Each row is a point. Before rounding, the points of a table are all equally far from one centre. They may lie mostly on one side of it. Write the centre, to within rounding.

Points:
-.28 .65 -.18
.31 -.32 -.37
-.28 .65 -.21
-.47 .60 -.22
.27 .42 -.23
-.17 .64 -.03
Centre: -.22 .00 -.14

Points:
-.12 .35 -.63 -.06 -.92 .03
.15 .82 -.29 -.02 -.06 -.41
.02 .43 -.04 .15 -.27 -.70
.22 .16 -.43 .18 -.74 .16
.14 .21 -.26 .45 -.46 -.51
-.41 .22 -.16 .21 -.85 .20
.07 .37 -.29 -.40 -.38 -.68
-.40 .51 .26 -.30 -.07 -.38
-.37 .03 -.26 .65 -.58 .01
.50 .02 -.16 -.09 -.21 -.11
-.21 .15 .19 -.24 -.64 .15
Centre: -.30 .17 -.43 -.04 -.12 -.09

Points, 14 rows:
-.51 -.13 -.20 .11 -.06 -.14 -.56 -.38 -.35
-.49 -.25 .02 -.16 -.20 .07 -.32 .39 .43
-.85 -.12 -.04 -.06 -.12 -.07 -.26 .38 -.01
-.65 .03 -.24 -.28 -.07 .00 -.61 .13 .06
-.66 -.19 -.34 -.20 -.20 .20 -.24 -.06 .07
-.54 -.29 .10 -.04 -.02 -.55 -.02 .31 -.01
-.55 -.21 .13 -.05 -.17 .16 -.19 -.29 -.35
-.17 .07 -.11 -.08 .21 .06 .02 -.06 -.35
-.45 -.29 -.28 -.13 .11 -.06 -.25 -.13 -.11
-.18 .45 -.19 -.28 -.01 -.12 -.79 -.25 .03
-.49 .72 -.21 -.18 -.23 .30 -.36 .22 .17
-.65 .51 -.11 .25 -.29 -.73 -.61 .35 -.05
-.94 -.21 .41 .03 -.27 -.30 -.28 -.07 .29
-.43 -.12 -.08 .04 -.10 .15 -.47 .04 -.43
Centre: -.29 .27 .02 .20 -.36 -.23 -.18 -.09 .17

Points, 17 rows:
-.06 -.09 -.49 .22 .57 -.80 .00 .28 -.10 .12 .10 -.27
-.31 -.43 -.04 .14 .30 -.61 -.14 .47 .26 -.01 -.35 -.36
-.18 .11 .24 -.07 .25 -.48 -.37 .57 -.28 .06 -.32 .32
.20 -.23 -.23 .08 .47 -.87 -.51 .38 .13 .23 -.11 .13
.24 -.23 -.11 -.07 .08 -.53 -.25 .43 -.07 -.18 .18 .13
-.22 -.03 -.09 .16 -.08 -.78 -.36 .28 .10 -.21 .10 -.15
-.08 -.13 .12 -.20 .34 -.82 .03 .46 -.25 -.03 .05 -.17
-.30 -.15 .02 .31 .31 -.64 .43 .17 .09 .13 -.16 -.27
-.24 .05 -.51 -.07 .48 -.71 -.29 .37 -.14 -.15 -.11 -.01
-.38 -.02 -.15 .06 .37 -.72 -.19 .41 -.36 .23 -.39 .24
-.27 -.24 .34 -.11 .61 -.46 -.21 .10 .22 -.37 -.32 -.27
-.36 -.02 .38 -.01 .20 -.62 -.16 .29 .18 -.32 .02 -.23
-.38 .00 -.16 -.38 .08 -.34 -.25 .70 -.08 .35 -.11 -.17
-.17 -.09 .10 -.11 .49 -.94 -.05 .22 -.34 .49 .06 -.38
-.06 .11 -.35 .11 .63 -.28 .14 .61 -.11 -.02 -.07 -.02
-.36 -.23 -.20 .02 .46 -.72 .10 .40 -.29 .07 .12 -.21
-.60 -.03 .26 -.11 .48 -.60 -.03 .39 .14 .25 -.11 -.54
Centre: -.08 .00 .01 .02 .36 -.28 -.26 .01 .00 .26 -.11 -.14

Points:
.13 .26 -.38 -.50 -.75 -.06 -.02 .03 .00 .15 .12 -.24 -.62 -.53 -.55 .22 .56 .20
.02 -.09 -.13 -.15 -.62 -.26 -.15 -.11 -.20 .47 .33 -.46 -.48 -.16 -.09 -.18 .34 .29
.00 -.31 .17 .28 -.63 -.41 .09 -.20 -.28 -.09 -.08 -.04 -.21 -.12 -.70 -.35 -.66 -.02
.00 .37 -.04 -.32 .27 .03 -.04 .06 .16 -.16 -.24 -.65 -.58 .12 -.16 .47 .45 -.10
-.36 .32 -.42 -.05 -.49 -.22 -.12 .04 -.30 -.44 .32 -.30 -.67 -.37 -.68 .43 .58 .38
-.07 -.33 -.09 .39 -.68 -.79 -.05 -.45 .10 -.04 -.17 .10 -.28 -.37 -.42 .68 .37 .33
-.13 .26 .11 .00 -.06 .03 -.34 .24 .03 .04 .02 .08 -.63 -.63 -.66 .55 .27 .29
-.11 .23 -.45 .36 -.81 -.64 -.16 .01 -.42 -.22 .01 -.01 .12 -.31 -.56 .79 .48 -.40
-.31 -.22 -.34 .19 -.78 -.04 -.29 .47 -.30 -.12 .66 -.28 .00 -.51 -.26 .50 .28 -.32
.12 -.29 -.51 -.10 -.20 -.27 -.21 -.31 -.36 -.10 .00 -.16 -.20 -.14 -.80 .90 .51 -.10
.20 .24 -.07 -.06 -.73 -.16 -.05 .01 -.36 .53 .10 .26 -.65 -.12 -.42 .18 -.06 -.49
-.11 .07 -.50 -.40 -.22 .19 .08 .13 .14 -.30 .45 -.21 -.27 -.65 -.09 .76 .57 -.32
-.43 .19 .10 .03 -.14 -.17 -.06 .25 -.36 .20 -.28 -.49 -.68 -.27 -.44 .65 -.03 -.45
-.84 -.36 -.42 .18 -.62 -.56 -.30 -.15 -.16 -.43 .28 -.26 -.49 -.64 -.20 .40 -.05 -.27
-.48 .27 .38 .12 -.53 -.20 -.30 -.02 .31 -.04 .13 -.04 -.66 -.29 -.65 .44 .15 .27
-.22 .13 -.07 .21 -.94 -.20 .54 -.33 -.17 -.08 .38 -.12 -.72 -.09 -.50 .38 -.19 -.02
.14 .07 -.07 .17 -.32 -.48 -.65 -.12 -.40 .06 -.19 -.01 -.39 -.23 -.18 .39 .55 .37
.09 -.12 -.18 .29 -.15 -.03 -.50 -.16 -.17 .09 .18 -.11 -.73 .03 -.80 .33 .59 -.34
-.03 -.54 .03 -.07 -.32 -.30 .29 -.39 .30 -.32 .11 -.03 .26 -.32 .02 .74 .65 .00
.16 -.09 .19 -.08 -.62 -.38 -.63 -.15 .32 -.34 -.14 .21 -.67 -.31 -.71 .48 .32 -.14
-.09 .15 -.36 -.37 -.79 .10 .06 -.48 -.31 .13 -.06 -.15 -.53 -.43 -.45 -.31 -.04 -.31
-.25 .12 -.36 .01 -.71 -.20 .02 -.36 -.26 -.37 .18 -.13 -.91 -.42 -.75 .59 .33 -.33
-.15 .32 -.27 -.13 -.73 -.32 .04 -.56 .23 -.08 .14 -.21 -.37 -.57 -.59 -.03 .69 .18
-.44 .39 .23 .03 -.49 -.23 .11 -.09 -.10 .39 .07 -.33 -.32 -.50 -.58 -.15 .38 .14
Centre: -.14 -.08 -.32 .06 -.31 -.28 .11 .15 .08 -.28 -.08 .02 -.20 -.10 -.28 .10 .14 -.17

Points (25 x 20):
-.38 -.33 .08 -.17 -.06 .71 .23 -.42 -.01 -.26 .38 .03 -.01 -.32 .11 -.16 -.57 -.28 .07 .25
.23 -.29 .04 -.13 -.10 .72 .27 -.58 -.14 -.05 .25 -.38 -.55 .06 .15 .18 -.48 -.23 .47 -.08
-.07 -.17 .01 -.24 -.21 .35 .45 -.38 -.14 -.06 .20 -.55 -.50 -.42 -.07 -.16 -.68 -.09 .38 .14
-.12 .26 -.06 -.27 -.22 .35 .25 -.31 -.01 -.01 .08 -.40 -.70 -.27 -.07 .02 -.23 -.01 .39 .37
-.19 -.12 .09 -.32 .32 .82 .42 -.26 .17 -.02 .55 -.14 -.28 -.31 -.16 .23 -.41 -.34 .45 .34
-.22 -.08 .24 -.07 -.03 .62 .37 -.40 -.31 .02 .54 -.20 -.57 -.10 -.04 .24 -.52 -.05 .23 .21
-.14 -.14 .00 -.21 -.05 .37 .82 -.22 .04 -.02 .15 .22 -.28 .23 .12 .19 -.43 -.44 .18 .18
-.22 .05 .05 -.02 -.08 .39 .33 -.26 -.44 -.28 -.22 -.34 -.19 .17 .00 -.19 -.51 -.08 .25 .17
-.06 -.03 -.21 -.08 -.03 .31 .26 -.52 .09 .08 .24 -.17 -.58 -.22 -.18 .27 -.49 -.44 .52 .37
-.06 -.16 .28 .19 -.10 .73 .04 -.26 .01 -.11 .10 -.45 -.65 -.09 .09 .01 -.41 -.51 .41 .35
.05 -.17 .12 -.49 .03 .75 .23 -.12 .30 -.09 .72 -.11 -.33 -.01 -.13 .12 -.21 -.61 .03 -.11
-.16 -.16 -.10 -.35 .22 .66 .11 -.56 -.25 .17 .29 -.26 -.40 -.33 -.07 .18 -.38 -.25 .16 -.09
.01 .02 .06 .06 .26 .39 .38 -.38 .29 .30 .42 -.21 -.55 -.28 .39 -.03 -.58 -.29 .41 .13
-.19 -.12 -.05 -.08 -.28 .65 .15 -.58 -.16 .04 .23 -.41 -.57 .01 -.17 -.05 -.34 -.08 .43 .41
.06 .20 -.03 -.08 .04 .62 .13 -.18 .42 -.13 .25 .01 -.31 -.04 -.11 .43 -.37 -.51 .54 .17
-.17 .03 .26 -.28 -.20 .68 .44 -.08 .18 -.08 .54 -.10 -.11 .02 -.17 .06 -.77 -.08 .44 .07
.20 .05 -.11 .08 .21 .58 .09 -.17 .07 .28 .46 -.40 -.52 -.26 -.10 .24 -.33 -.36 .59 -.11
.37 -.17 .06 -.38 .19 .60 .16 -.14 -.23 -.28 .34 -.25 -.33 -.03 .16 -.03 -.73 -.45 .38 .29
.12 -.03 -.29 -.43 .05 .33 .28 .14 .01 -.34 .36 -.25 -.35 .14 .28 -.32 -.62 -.12 .50 -.06
.21 -.20 .13 -.16 .05 .94 .05 -.39 .03 -.01 .22 -.09 -.51 -.03 .01 .26 -.61 -.43 .23 -.12
.05 .27 -.03 -.18 -.13 .52 .18 -.32 .08 .37 .32 -.05 -.35 -.32 .01 .04 -.50 -.35 .34 .40
.23 .28 .10 -.16 -.12 .50 .18 -.65 .28 -.08 -.02 -.09 -.33 .23 -.30 .01 -.01 .03 .07 .38
-.05 .10 .33 -.33 -.12 .52 .19 -.18 .10 .17 -.06 -.43 -.47 -.19 -.19 .24 -.43 -.38 .35 -.20
.02 .11 .40 -.30 .35 .49 .31 -.40 -.04 .28 .32 .18 -.47 .15 -.17 .16 -.55 -.27 .18 -.01
-.11 -.05 .17 -.26 -.09 .52 .29 -.24 -.29 -.44 .58 -.16 -.32 -.15 -.03 .26 -.53 -.15 .13 .30
Centre: .06 -.22 .05 -.06 .14 .37 .23 -.13 .17 -.07 .21 -.17 -.28 .00 -.13 -.13 -.26 -.12 .17 .10

Points (28 x 24):
.03 -.74 -.39 .13 .52 -.36 -.34 -.66 -.08 .30 .26 -.43 .05 .00 .03 .09 .45 .68 .03 -.04 .64 -.07 -.04 -.44
-.25 -.40 -.18 .11 .32 -.62 -.39 -.48 -.20 .10 .47 .34 .05 -.06 .39 -.34 .17 .61 .34 -.07 .58 -.35 .10 .40
-.08 -.33 .14 -.05 .05 -.43 -.20 -.75 -.48 .27 .46 -.04 .30 -.43 .18 -.02 .28 .61 .15 -.06 .63 -.25 .06 .12
-.12 -.73 -.21 .09 .34 -.45 -.77 -.47 -.40 .13 .50 .13 .30 -.10 .45 -.13 .34 .80 .16 -.01 .58 .06 .20 .08
-.17 -.54 -.30 .06 .65 -.27 -.88 -.73 -.45 .18 .52 -.04 .19 -.47 .09 -.26 -.03 .38 .20 .06 .40 -.39 .29 .08
-.40 -.71 -.35 .04 .22 -.56 -.40 -.74 -.47 .45 .65 -.14 .48 .10 -.04 -.39 .31 .30 -.17 -.08 .61 -.08 -.05 -.07
-.08 -.32 -.61 .08 .38 -.23 -.76 -.53 .03 -.04 .13 .48 .02 -.24 .26 -.49 .28 .62 .25 .27 .49 -.09 -.01 .24
-.24 -.32 -.20 -.13 .54 -.44 -.16 -.67 -.35 .46 .49 -.27 .02 -.06 .25 -.10 .11 .61 .09 .00 .52 -.28 -.27 .54
.09 -.03 -.23 .08 .55 -.12 -.29 -.67 -.33 .53 .36 -.05 .15 -.44 .08 -.55 .26 .71 .43 -.10 .49 -.16 -.27 -.09
.00 -.57 .08 -.06 .25 -.67 -.71 -.60 -.34 .28 .18 -.27 .00 -.20 .20 -.60 .28 .41 .27 .37 .19 -.12 -.37 .20
-.55 -.45 -.31 -.03 .68 -.49 -.30 -.63 -.27 .44 .29 .09 .45 -.26 .35 .04 .11 .41 .29 .14 .79 -.15 -.23 -.36
.08 -.12 -.38 .23 .59 -.37 -.48 -.62 -.21 .47 .36 -.29 .57 .02 .32 -.01 .29 .80 .07 -.07 .61 -.30 -.02 .26
.22 -.39 .11 -.06 .68 -.46 -.40 -.70 -.10 .33 .32 .02 .17 .11 .15 -.14 .37 .33 .54 .23 .38 -.42 .09 .14
.17 -.62 -.14 .09 .39 .10 -.42 -.83 -.47 .58 .22 -.09 .53 .07 .16 -.27 .01 .70 -.09 .12 .52 -.22 -.01 -.03
-.17 -.34 -.18 .45 .56 -.53 -.38 -.78 -.50 .49 .21 -.19 .26 -.42 .11 -.22 .12 .59 .08 .01 .36 .04 .03 .37
-.20 -.42 .06 .07 .18 -.05 -.62 -.39 -.19 .33 .32 .03 .26 -.61 .48 -.54 .34 .73 .00 .12 .51 -.08 -.26 -.19
.06 -.71 -.01 -.29 .54 -.52 -.26 -.88 -.17 .24 .52 -.23 .23 -.29 .19 -.29 .06 .51 .05 .39 .25 -.47 .03 .02
-.24 -.26 -.01 .03 .30 -.46 -.31 -.62 -.49 .29 .49 -.09 .27 .01 .23 -.43 .40 .79 .05 -.15 .79 .23 -.27 -.02
.17 -.30 -.25 -.08 .14 -.67 -.19 -.68 -.18 .43 .57 .34 .35 -.20 .26 -.01 .11 .88 .02 -.04 .40 -.30 -.17 .23
.10 -.32 -.19 .30 .08 -.38 -.59 -.91 -.38 .33 .21 -.30 .08 -.32 .22 -.25 .40 .57 .02 .14 .54 .11 -.28 .18
-.19 -.43 -.19 .13 .49 -.62 -.30 -.81 -.13 .49 .07 -.03 .22 .02 -.14 -.12 .58 .74 .05 -.16 .59 .02 -.04 -.44
-.16 -.52 -.15 .12 .49 -.12 -.64 -.84 -.14 .36 .36 -.10 .47 -.05 .20 -.61 .11 .45 .01 .32 .43 -.19 -.21 .50
-.15 -.33 -.15 .08 .32 -.58 -.53 -.91 -.22 .44 .28 .31 -.08 -.06 .24 -.72 .21 .55 .28 .04 .47 -.28 .06 -.22
.10 -.24 -.32 -.06 .32 -.64 -.24 -.94 -.17 .33 .38 -.07 .25 -.08 .33 -.01 .41 .60 .19 -.10 .66 .04 .37 .06
.04 -.48 -.19 -.26 .67 -.17 -.08 -.63 -.55 .43 .58 .23 -.01 -.17 .29 -.21 .31 .55 -.17 -.11 .14 -.24 -.12 -.27
.01 -.51 -.28 -.08 .57 -.44 -.42 -.72 -.23 .36 .08 -.48 .29 -.13 .49 -.26 .36 .77 .18 .27 .61 -.16 -.21 .08
.08 -.82 -.24 -.31 .21 -.29 -.65 -.67 -.15 .56 .04 .34 .23 .04 .29 -.35 -.03 .81 .23 .00 .47 -.17 -.07 -.33
-.17 -.35 -.08 -.05 .69 -.46 -.49 -.39 -.61 .42 .11 .10 .50 .18 .55 -.55 .18 .64 .30 .10 .39 -.29 -.15 -.27
Centre: -.12 -.23 -.27 -.09 .31 -.33 -.44 -.37 -.08 .20 .22 -.05 .26 -.03 .09 -.19 -.01 .35 .01 .03 .19 .00 -.05 -.12

Points (31 x 24):
-.11 -.22 -.10 .06 .27 .12 .03 .05 -.11 .30 -.15 .53 -.10 .29 .21 .52 .48 .36 .18 .18 .03 .54 .17 -.64
.15 -.10 .00 -.12 .30 .29 -.01 .22 -.16 .49 -.77 -.18 .11 .29 .20 .34 .18 .17 .15 .12 -.24 .77 -.26 -.46
-.13 -.04 .20 .11 .47 .19 -.13 .35 -.17 .38 -.38 .24 -.14 .29 -.26 .33 .69 .11 .07 -.09 -.02 .65 -.06 -.54
-.13 -.19 .15 -.12 .31 .24 -.39 .63 -.22 .30 -.10 .41 .07 .19 .04 .18 .31 -.11 -.28 -.27 .02 .49 -.24 -.47
.08 .02 .17 -.08 .41 .08 .21 .61 -.40 .45 -.21 .11 -.08 .24 -.22 .28 .48 .07 .12 -.20 .37 .69 -.04 -.60
.15 .29 .05 .15 .46 .40 .03 .44 -.28 .25 -.48 .06 -.09 .49 -.32 .43 .10 -.05 -.14 -.15 .35 .47 .01 -.65
-.08 -.23 .10 .03 .46 .35 -.43 .02 -.43 .32 -.57 -.08 -.04 .41 -.04 .27 .46 -.23 -.12 -.32 .32 .67 -.23 -.65
.08 -.43 .04 .18 .61 .24 -.08 .19 -.32 .21 -.65 .23 -.14 .32 -.58 .36 .18 .02 .05 .06 .43 .43 -.06 -.41
.13 -.18 .29 -.06 .60 .46 -.21 .40 -.34 .25 -.28 .47 -.16 .27 -.33 .27 .55 -.07 .10 -.03 -.13 .44 -.17 -.41
-.12 .00 -.01 .20 .40 .15 .25 .41 -.07 .41 -.38 .15 .03 .30 -.26 .25 .30 -.14 -.27 .28 .12 .52 -.31 -.48
.23 -.30 .19 .21 .55 .14 .03 .49 -.41 .17 -.30 -.07 -.10 .01 -.07 .47 .54 -.25 -.27 -.07 .44 .68 -.03 -.53
.17 .35 .15 .10 .49 .38 .02 .01 -.01 .03 -.28 -.06 -.52 .16 -.37 .26 .55 -.18 .13 -.29 -.12 .47 -.13 -.45
.08 -.10 .06 .03 .28 .13 .01 .07 -.22 .36 -.18 .31 -.19 .18 -.18 .35 .38 -.19 -.25 -.43 -.19 .60 -.17 -.94
.33 -.21 .02 .00 .20 .13 -.07 .39 -.10 .34 -.40 .31 -.12 .37 -.26 .42 .43 .08 .00 -.37 -.07 .61 -.23 -.63
-.10 -.18 .09 .14 .53 -.05 -.17 .29 -.38 .54 -.50 .13 -.10 .10 -.26 .25 .47 -.36 -.01 .01 -.02 .46 .14 -.60
.00 .39 -.02 -.06 .43 .15 -.19 -.02 -.14 .14 -.41 .08 -.20 .44 .14 .05 .35 .03 .09 -.39 -.02 .48 -.42 -.90
-.14 .09 -.08 .04 .18 .00 .17 .52 -.36 .42 -.48 -.03 -.04 .36 -.18 .17 .43 -.26 .05 -.07 .16 .38 .05 -.62
-.03 -.14 .06 .22 .41 .17 .19 .12 -.45 .36 -.55 .30 -.15 .24 -.33 .47 .00 .08 -.28 -.11 .09 .64 -.02 -.75
-.14 -.11 .11 .13 .29 .01 .08 .19 -.54 .28 -.08 .09 -.33 .40 -.18 .53 .55 .03 -.09 -.31 .07 .55 -.05 -.73
.12 -.29 .20 -.21 .38 -.17 .09 .00 -.08 .28 -.39 -.04 -.37 .16 -.33 .42 .34 .02 -.10 .23 .27 .74 .04 -.78
-.05 -.47 .16 -.08 .42 .29 .12 .36 -.35 .39 -.54 .07 .04 .29 .02 .15 .59 -.26 .01 -.01 -.09 .59 -.14 -.46
-.15 -.03 .18 -.36 .09 .33 -.10 .19 -.22 .36 -.61 -.02 -.10 .35 -.20 .32 .33 -.43 -.03 -.04 .13 .64 .02 -.67
-.02 .06 .38 -.25 .34 -.02 -.01 .32 -.15 .29 -.67 -.01 -.19 .08 -.24 .30 .71 .07 -.06 -.19 .16 .29 .02 -.52
-.11 -.05 .01 .19 .45 .15 .21 .30 -.25 .19 -.68 -.12 -.31 .26 -.44 .17 .21 -.20 -.03 .01 .12 .56 -.22 -.65
.13 -.12 .22 -.09 .54 .21 -.03 .43 -.26 .09 -.13 .35 -.18 .15 -.41 .41 .39 .20 .05 .21 .44 .85 -.17 -.35
-.09 -.05 -.03 -.13 .42 .22 -.28 .08 -.13 .53 -.05 .35 -.11 .20 -.20 .60 .74 -.14 -.03 -.13 .26 .52 .08 -.58
.11 .11 -.01 -.21 .43 -.05 -.18 .23 -.07 .20 -.28 .23 -.27 .24 -.28 .23 .70 .26 -.02 -.18 .11 .56 -.09 -.74
-.37 -.40 .20 -.03 .62 -.25 -.16 .17 -.36 .15 -.10 .26 -.09 .13 -.14 .22 .27 -.37 -.19 -.11 .07 .67 -.26 -.60
.46 .05 .03 .12 .35 .10 -.12 .33 -.40 .32 -.17 .29 .12 .29 -.10 .33 .64 .21 -.18 -.13 .34 .67 -.14 -.32
-.21 -.07 .27 -.34 .43 .10 -.09 .27 -.15 .20 -.36 .19 .43 .43 -.13 .36 .17 -.22 -.23 -.04 .10 .70 -.11 -.78
-.23 .05 .29 .07 .51 .06 .02 .12 -.34 .40 -.48 .44 -.38 .24 -.09 .31 .53 -.22 -.03 -.02 .20 .34 -.07 -.61
Centre: .09 -.07 .06 -.10 .37 .18 -.06 -.03 -.26 .06 -.15 -.02 .05 -.04 .02 .35 .08 -.02 .16 -.06 .16 .29 -.15 -.40

Points (30 x 24):
-.03 .25 .08 .11 .37 .11 -.05 -.06 -.18 .49 -.02 -.18 -.08 -.74 -.11 .02 .05 -.33 .03 -.18 -.14 .13 .05 -.26
.32 .29 .07 .05 .15 .26 .37 -.01 -.19 .51 -.08 .05 .21 -.50 -.05 .17 .29 -.12 -.08 .03 -.07 .00 .19 -.15
.14 .31 .17 -.13 .12 -.04 -.04 -.07 .19 .18 -.03 .04 .15 -.72 .03 .04 .24 -.31 -.06 -.17 -.16 -.13 .28 -.40
.25 .16 .18 -.05 .10 .22 -.26 -.07 -.03 .16 -.01 .00 -.05 -.65 -.05 .20 .35 -.47 -.04 .13 .00 .00 .11 -.31
.29 .22 -.03 .12 .07 .11 .02 .20 .04 .33 -.22 .06 .18 -.73 -.29 .02 .40 -.25 -.15 -.09 -.12 .11 -.12 -.14
.37 .07 -.05 -.11 .16 .15 -.13 -.01 -.27 .35 -.17 .28 .04 -.69 -.13 -.10 .24 -.10 -.08 -.08 -.07 .12 -.17 -.05
.35 .24 .04 -.04 .17 .23 -.14 -.09 .00 .32 .09 .05 .09 -.74 -.12 .11 .41 -.41 -.11 -.12 -.04 .17 -.06 -.07
.24 .21 .38 -.14 -.03 .25 .14 -.11 -.19 .27 -.11 .15 .01 -.77 -.13 -.07 .15 -.27 .08 -.13 -.28 .22 .20 -.22
.15 .28 .11 -.07 .44 .35 .27 .29 .09 .27 .00 .16 .13 -.66 -.15 -.14 .48 -.41 .01 .07 -.20 .19 .06 .18
.23 .25 .12 -.01 .12 -.01 .01 .05 -.41 .04 -.10 .21 -.03 -.60 -.22 -.17 .09 -.33 -.17 -.31 .03 .16 .27 -.13
.28 .09 -.05 -.04 .07 -.08 .16 .26 -.16 .31 -.14 .20 .17 -.49 .10 -.16 .22 -.15 -.18 -.01 -.06 .05 .24 -.39
-.23 .21 -.14 .08 .29 .32 .01 .06 -.02 .55 -.25 .34 -.05 -.62 .09 .04 .32 -.31 -.16 .14 -.12 -.16 .01 .04
.33 .05 .12 -.13 .18 .12 -.03 -.06 -.19 .39 -.24 .08 .18 -.54 -.26 -.22 .16 .07 -.14 -.24 .04 .05 .37 -.11
.18 .02 .10 .09 .11 .03 .22 .12 -.25 .36 -.03 .15 .09 -.53 -.45 .11 .39 -.12 -.08 -.14 -.19 .13 -.05 -.19
.20 .30 .10 .09 .34 .08 .13 .06 -.16 .49 -.06 .17 .16 -.59 -.16 .13 .45 -.31 -.04 .13 .07 .08 .07 -.18
.35 .21 -.04 -.05 .12 .28 -.10 .18 .04 .08 -.15 .12 .21 -.62 -.32 -.15 .30 -.27 .12 .02 -.34 -.07 .20 -.31
.36 .25 .10 -.01 .10 .13 .09 -.07 -.14 .26 -.06 -.06 .13 -.72 -.04 -.03 .11 -.28 .05 -.25 -.23 .21 .16 -.31
.20 .21 -.19 -.23 -.08 .02 .19 .39 -.05 .30 -.10 -.07 -.09 -.59 -.19 -.12 .35 -.09 .14 .08 -.23 -.02 .04 -.41
.23 .52 .16 .03 .11 .11 -.12 .09 .06 .36 -.07 .13 .07 -.81 -.30 -.11 .27 -.23 -.06 .16 -.14 .26 .24 -.17
.12 .17 .08 -.08 .27 .23 .11 .09 -.12 .47 -.09 -.21 .18 -.64 -.18 -.11 .28 -.47 -.15 -.09 -.13 .04 .15 -.31
.12 .12 -.04 .00 .09 .24 .23 .25 -.25 .32 -.13 .12 .10 -.84 -.33 .11 .22 -.09 -.16 .04 .15 .17 .02 -.10
.18 .24 .07 .02 -.02 .06 -.10 .17 .04 .30 -.19 .26 -.07 -.74 -.27 -.03 .41 -.34 .08 -.01 -.24 -.10 .26 -.39
.25 .39 -.14 .05 .08 .40 .03 .11 -.19 .15 -.26 .08 .13 -.64 -.11 .01 .23 -.51 -.06 -.20 -.06 .21 .22 -.07
-.02 .20 .08 .09 .30 .15 .05 -.05 -.24 .16 -.32 .22 .20 -.61 -.38 .07 .39 -.22 .18 -.16 -.03 -.02 .08 -.22
.12 .32 .31 .05 .47 -.03 -.15 -.02 .07 .07 -.14 .06 -.09 -.32 -.26 -.07 .38 -.48 .11 -.08 .08 -.08 .24 -.15
-.32 .17 .20 .22 -.05 .07 .22 .15 .20 .28 .01 .22 .13 -.76 -.16 -.08 .27 -.33 -.01 -.08 -.09 .07 -.06 -.32
.15 .18 -.13 .02 -.04 .10 .06 .13 -.11 .10 -.11 .25 -.16 -.94 -.13 -.05 .22 -.66 .03 .14 -.05 .00 .25 -.03
.45 .14 .02 .09 .03 .21 .02 .15 -.07 .09 .12 .17 .03 -.68 -.40 -.09 .14 -.25 -.11 -.25 -.02 .09 .19 -.24
.20 .25 .14 .05 .03 .32 .08 -.06 -.12 .09 -.01 .05 .14 -.65 -.18 -.30 .21 -.50 -.32 -.11 -.16 .12 -.05 -.15
.31 .23 .20 .03 .20 -.17 .09 .17 -.22 .22 -.28 .11 .05 -.62 -.25 -.15 .24 -.16 -.21 -.07 -.07 .20 .28 -.12
Centre: -.06 .15 -.01 -.05 .04 .14 .06 .04 .04 .19 .00 .04 -.07 -.41 -.11 -.11 .18 -.17 .07 .01 -.04 .03 .18 .10
